Every row gives one point. Each copy is the shape, with its points in the same order, turned, moved and blurred by noise. Is it also mirrored, or only turned?
In the rows, 128 means zero.

Shape (6 x 3):
[[113 144 153]
 [ 58 107 157]
 [ 82 140  54]
 [149  61 203]
 [126 189 150]
 [132 109 107]]
Copy 1:
[[112 121  91]
 [126 203  89]
 [ 54 144 162]
 [216 151 108]
 [ 94  82  67]
 [133 121 156]]
Copy 1 is: only turned
Copy 2:
[[127 106 138]
 [186  96 161]
 [198 180  82]
 [ 93 113 229]
 [104  99  84]
 [135 171 122]]
Copy 2 is: only turned
Copy 3, 6 rows:
[[ 92 131 121]
 [ 46 145 170]
 [147 165 202]
 [ 36  41 128]
 [115 154  87]
 [123 101 164]]
Copy 3 is: mirrored

Shape:
[[185 109 131  86]
 [144  87 138 112]
 [ 96  96  89 130]
 [ 98 138  99 128]
 [ 85 153 131 117]
 [175  76 137  56]
 [131 151 120  96]
 [114  78 154 112]
 [115 176 218 181]]
Copy 1, 9 rows:
[[157  95  82 117]
 [136 128 102 143]
 [ 86 165 122 108]
 [ 80 129 143  94]
 [ 65 103 152 119]
 [147 101  46 135]
 [102  88 121  97]
 [111 137 109 165]
 [118  69 229 175]]
Copy 1 is: only turned
Copy 2 (9 x 4):
[[132 187 157  76]
 [135 146 166 122]
 [145 133 112 172]
 [114 116  93 142]
 [ 93  96 103 121]
 [173 179 176  80]
 [116 134 104  98]
 [138 124 169 131]
 [  7  85 162 116]]
Copy 2 is: only turned
Copy 3:
[[178 111 132 183]
 [150 148 127 163]
 [ 87 143 148 137]
 [ 97 113 126 113]
 [100 113  88 110]
 [167 128 123 222]
 [131  86 110 139]
 [129 170 103 161]
 [180 152  50  52]]
Copy 3 is: mirrored

Shape (11 x 6):
[[ 87  95 116 106 174 115]
 [116 149 172 165 158 128]
 [135 145 169 159 170 162]
 [129 223 136 104  66 115]
 [127  52 103 116 161  84]
 [112 161  89  99 115 142]
 [164 169 148  63 107 158]
 [112  83  99  78 150  79]
 [ 85  37  94 138 136 120]
 [107  48  39 136 195  83]
 [147  75  88 123 139 103]]
Copy 1, 11 rows:
[[ 78  93 150 130 154 173]
 [131 173 145 130 161 148]
 [112 187 161 102 169 130]
 [204 116  60 109 180  97]
 [ 72  92 140 118  87 191]
 [120  82 100 112 169  95]
 [165 100 108  42 182 121]
 [ 87  62 118 110 124 194]
 [ 82  75 179 151  87 158]
 [  7  78 126 153  83 176]
 [ 80  98 121  97  91 153]]
Copy 1 is: only turned
Copy 2, 11 rows:
[[126 144  92  83 100 203]
 [153 101  96 139 145 147]
 [129  93 121 138 173 152]
 [213  84 122  37 176  90]
 [100 175 112  84  82 163]
 [173 112 144  40 143 161]
 [130  85 138  30 200 117]
 [110 152 106  46  81 158]
 [126 209 114  97 108 198]
 [110 177 147  92  27 212]
 [108 164 144  70  89 146]]
Copy 2 is: only turned
Copy 3, 11 rows:
[[ 90 127  81 132 141 130]
 [125 176 166 150 126 128]
 [138 153 175 148 144 110]
 [151 108 187 161  71 230]
 [108 144  64  84 176 155]
 [121  75 138 118  97 169]
 [177  69 165 168 140 183]
 [ 95 120  63 120 161 190]
 [123 142  44  83 127 118]
 [ 55 132  60  43 172 137]
 [128 129  93  77 161 171]]
Copy 3 is: mirrored
Copy 4, 11 rows:
[[113 179 169 120 135  85]
 [141 113 106 107  87  92]
 [147 128  78 138  96  94]
 [185 114 111  69 146 201]
 [ 69 147 200 142 126 102]
 [141 157 119 107 182 151]
 [164 157 108 157 131 199]
 [101 166 208 134 143 120]
 [ 39 178 168  93 132  84]
 [ 52 145 215 134 181  41]
 [ 69 128 176 135 151 123]]
Copy 4 is: only turned
